Each row of a before or after table is a point. One or more steps were done to the points. Then noise was added and the rows were shuffled. The steps act on how far a point lies along the listed directions, d1 being the first. Write out the steps. A step turns or swaps two directions, mirrors them in a line or flattens them onto one, adds a multiple of one to another, or multiplies one. Angles are multiples of 10 degrees, from the lower direction toward the higher: turns from -170 to 170, lines from 10 to 170 but not 90. Use the fewest steps. Two steps may share a direction if one is a turn and the other turns, adds or multiplies; they go together, in the order done. Otherwise the lowest direction goes first.
In the rows, 128 means zero.

Directions:
(1): [ 72 125]
(2): [125 184]
Before (13 x 2):
[[124 193]
 [100 106]
 [190 105]
 [ 56 171]
 [129  79]
 [153 117]
 [ 76 120]
 [108 157]
 [207  76]
 [158 122]
 [102 139]
 [128  80]
 [199 115]]
After (13 x 2):
[[146 117]
 [105  82]
 [109 140]
 [174 100]
 [153 192]
 [100  79]
 [151 122]
 [194 115]
 [ 87 110]
 [123 157]
 [ 76 171]
 [176  69]
 [ 71 122]]
Steps: add -0.5 times d2 to d1

Directions:
(1): [ 82 130  45 105 130 122]
(2): [ 51 123 168 150 156 102]
(3): [133 146 100 219 124 139]
(4): [108 110 133 124 151 219]
Before (13 x 6):
[[119 119 169 162 160 163]
 [107 123  59 149 155 233]
 [174 152 152 155 113 160]
 [153 131 134 181 129 159]
 [159  94 184  91 144 116]
 [ 91 136 183 187 125 165]
 [216 127 178 111 145 158]
 [ 99 159 132 163 149 139]
 [143 121 217 117 144 157]
 [126 134 160 191 151 169]
 [ 45 136  31 159 148 107]
 [109 113 225  60 138 154]
 [161 122 184  22 142 127]]
After (13 x 6):
[[ 64 127 204 169 135 154]
 [120 118  61 118 152 234]
 [ 84 153 147 147 156 131]
 [162 100 173 121 144 119]
 [193 148 150 134 108 164]
 [161 126 141 150 128 155]
 [243 132 161 116 135 171]
 [135 124 216 138 147 156]
 [ 23 127  50 137 156  97]
 [ 94 120 217 117 143 154]
 [173 136 158  83 135 139]
 [104 117 180 153 164 158]
 [114 127 174 163 158 162]]
Steps: multiply d2 by 1.6; multiply d3 by 0.4

Directions:
(1): [215  99 153 110 104 163 122 117  80 179  93]
(2): [113 133 150 175 136 144 128 105 189 224 155]
(3): [ 84 203 172  68 152 131 111 105  84 158 118]
(4): [ 87  72 155  78 119 140 156 103 180 123  57]
(5): [ 73  85 171 148 109 184  94 194  94 128 146]
Before (13 x 11):
[[133 165 139  87 148 138 162  76 152 169 109]
 [156 124 103 167 132 134 136 157 153 125 174]
 [133 174 144 153 141 145 103 120 129 176 144]
 [ 27 191 205  50 139 119 126  86 142 185  65]
 [105  87  96 112 128 112 175  89 202 117  90]
 [215  74 131 157 112 152 137 119 127 184 110]
 [129 109 113 194 124 125 132 116 132 109 178]
 [166 132  91 178 118 118 138 115 168 165 174]
 [ 71 167 112 135 157 131 104 127 143 177 137]
 [158 144  66 134 134  95 149 150 115  37 125]
 [143 135 114 188 155 114 135 102 157 146 184]
 [104 155 144 159 156 118 126 121 132 165 173]
 [146 120 103 161 133 129 125 116 165 109 178]]
After (13 x 11):
[[195 110 110 131 122 138 125 112 120 107 147]
 [173  91 123 160 106 140 131 118  82  99 144]
 [  4 195 129 184 151  75 128 126 217 152 174]
 [133 206  99 125 164 101 163  79 170 151 154]
 [191 115 116 123 120 146 133 151 104 113 139]
 [102 145  68 166 146 117 103 162 128 120 160]
 [134 139 111 163 145 106 127 147 100 103 179]
 [213 154  88 135 115 114 132 113  93 135 149]
 [200 134  96 160 143 107 131 111  94 101 165]
 [172 115  90 155 132 116 162  68 199 196 124]
 [180  89  96  91 120 116 174 111 156  79  56]
 [126 178 115 151 140 118  98 146 105 106 155]
 [179 167 161 102 138 142 115 106  61 189 116]]
Steps: turn d1 and d3 by 70 degrees; turn d2 and d4 by -70 degrees; multiply d5 by 1.6

Directions:
(1): [105  90 136  82 110 181 108  89 116 107 181 176 165 106  78  92  73  57]
(2): [125 146  77 140 147 152 140  62 110 105 129   8 129 109 144  82  81 137]
Before (13 x 18):
[[148 151 102 172 140 104 147 158 123 162  84  31  84 125 152 140 154 200]
 [128 144  97 169 144  82 144 121 138 135  83  45 114 130 172 139 129 173]
 [122 122 140 133 124 128 132 145 122 151 115 152 122 125 131 164 135 148]
 [130 133 164 116 111  91 109 174 149 158 134 185 103 160 132 164 169 141]
 [149 117 121 125 114 149 116  87 136 108 162  73 151 133 118 102  96  91]
 [127 155  85 179 160  95 162 103 125 125 102  50 102 131 156 152 127 172]
 [168 167 133 139 137  78 143 164 143 159  94 122 101 136 150 185 178 188]
 [ 82 100 123  96 102 182 112  79  94  79 195 118 166  85  94  95  63  59]
 [114 114  99 121 120 190 124  39 107  95 173  50 144  98 114  69  54  85]
 [150 176 102 181 170 118 150 106 132 135  69   7  94 141 175 101 111 182]
 [111 107 163 134 116 123 121 168 152 150 114 200 146 146 113 176 174 124]
 [ 94  93 134  93 106 156 135 116 111 124 180 177 147 101  79 113 127  70]
 [136 132 122  87 119 183 127  87 104 105 154  66 163  99 102  83  78 115]]
After (13 x 18):
[[126 128 166 108 111  96 106 173 146 155 141 194 108 158 125 160 164 134]
 [150 151 109 173 138  98 146 171 124 168  81  46  81 128 152 150 163 203]
 [118 122  93 131 124 186 128  39 106  97 166  31 139  99 124  69  59  98]
 [106 102 165 130 115 128 117 165 152 148 120 206 151 144 108 171 168 114]
 [130 158  89 182 158  89 161 115 129 129  97  61  99 134 158 160 138 176]
 [ 84 107 115 101 106 181 116  71  92  77 190  95 164  83  99  89  60  65]
 [120 122 141 131 121 131 131 144 122 151 118 157 124 125 128 163 136 144]
 [130 144 102 171 142  74 143 131 142 139  78  55 112 134 172 146 141 175]
 [150 121 118 128 117 146 119  87 136 108 157  64 149 135 123 103 100  97]
 [ 93  96 128  93 109 161 136 107 106 120 180 165 147  99  79 108 121  70]
 [170 162 139 135 133  78 140 170 145 162  97 140 104 138 145 189 181 185]
 [153 178 109 185 170 108 150 119 137 140  61  17  89 147 177 113 126 188]
 [139 139 118  93 123 180 130  87 103 104 149  52 159  99 109  82  81 122]]
Steps: turn d1 and d2 by 10 degrees

Directions:
(1): [105 200  71 222 136 156 107 140  92 191  89  66 105 118 123 121 144 149
 178 145 168 143  94 150 154 131 187 163 192  86 116 171]
(2): [127 162 131 131 179 103 220 102 113 138  90 113 173 138  37 166 169 157
  58 173 159 133 132 136 108 171  99 130 161 104 187  58]
(3): [105  65 129 155 115 118  77 167 217 165 110 127 183 111 180 147 159 105
 152 161 135 163 103  43  98 113 119 168 166  89 171  55]
Before (10 x 32):
[[134 132 136  97 136 110 180 100 107  93 126 139 142 140  86 135 129 154
   79 117 129 108 142 170 121 141  97  99  85 173 122 128]
 [134  76 112 112 104 116  67 139 133 108 165 158  93 122 180 111 122  99
  156 100  82 136 128 129 131 107 147 130  77 162  88 162]
 [106 123 103 172 107 153  75 140 141 160 123 142  99 118 172 115 113 108
  187 130 138 145  99  98 144 104 155 146 140 104 121 143]
 [131 171 100 158 163 133 170 119  82 140  81  98 117 123  65 147 138 151
  105 152 149 121 125 156 136 143 125 133 171 107 133 147]
 [ 99  68 117 157  79 141  57 162 214 147 116 122 143 111 194 126 134 115
  170 149 117 132  95  69 130 115 156 164 149 108 137 104]
 [104 162  87 172 135 120 117 130 120 180  79 101 145 121 107 120 142 147
  151 155 163 136 100 146 154 142 170 137 200 114 151 144]
 [127 130 164 108 148 104 185 124 137  99 129 151 160 140  95 129 125 137
   81 140 127 103 133 106  97 150 107 134 128 126 160  70]
 [147 102 137  86  97 123 106 116 142 111 165 170  79 127 158  94 113 126
  115  92 114 115 133 134 140 125 106 109  84 141 106 152]
 [117 132 119 159 138 142 102 117 118 127 139 122 102 143 146 123 105 134
  158 107 120 140 123 135 149 119 138 129 123 134 108 161]
 [102 124 115 166 154 116 119 152 177 158  89 122 193 119 117 159 184 149
  131 175 184 165 117  68 113 149 106 165 168  81 189  45]]
After (10 x 32):
[[ 90 233  36 251 130 154  78 141  71 223  61  53  94 115 120  95 135 159
  212 147 187 142  73 184 192 133 235 159 240  93 109 224]
 [129  29 162  65  90 109  94 140 195  81 159 179 161 127 189 128 115 105
  115 100  92 120 140  95  99  97  79 108  55 186 118 108]
 [148  55 169  52 122  86 154 111 198 104 151 191 147 133 125 131 147 122
   52 129 117 127 139  91  97 144  58 112  95 126 171  46]
 [105 214  75 213 162 151 165 109  74 181  74  98 106 125  71 138 147 152
  145 163 178 139  97 148 150 147 163 150 190  78 149 128]
 [114 165  64 221 111 170  53 162 105 179  89  79  84 100 163 116 120 127
  206 132 142 138  95 134 158  99 189 167 192  91  87 213]
 [135 216  95 152 139 164 123 115  40 108 136 115  65 133 100  99 112 168
  158  94 160 111 143 202 184 144 160 107 103 148  75 224]
 [144  79 193  52 102 114 129 127 149  42 187 195 120 143 161  95  73 106
  108  83  80  83 156 103 105 116 100 103  57 178 105 127]
 [133  79 130  90 158  68 173 112 149 109 131 160 166 136  86 161 178 123
   59 159 107 146 134 109  90 155  96 126 107 134 170  44]
 [124 199 108 142 146 131 208  92  79 124  90 101 113 137  36 138 140 178
   79 152 144  95 120 187 158 178 150 125 147 128 135 137]
 [104 145 107 190 158 135 123 119 126 162 107  95 135 138 118 145 138 147
  143 142 146 157 111 120 140 137 138 153 166 101 145 117]]
Steps: multiply d1 by 2.5; turn d2 and d3 by -160 degrees
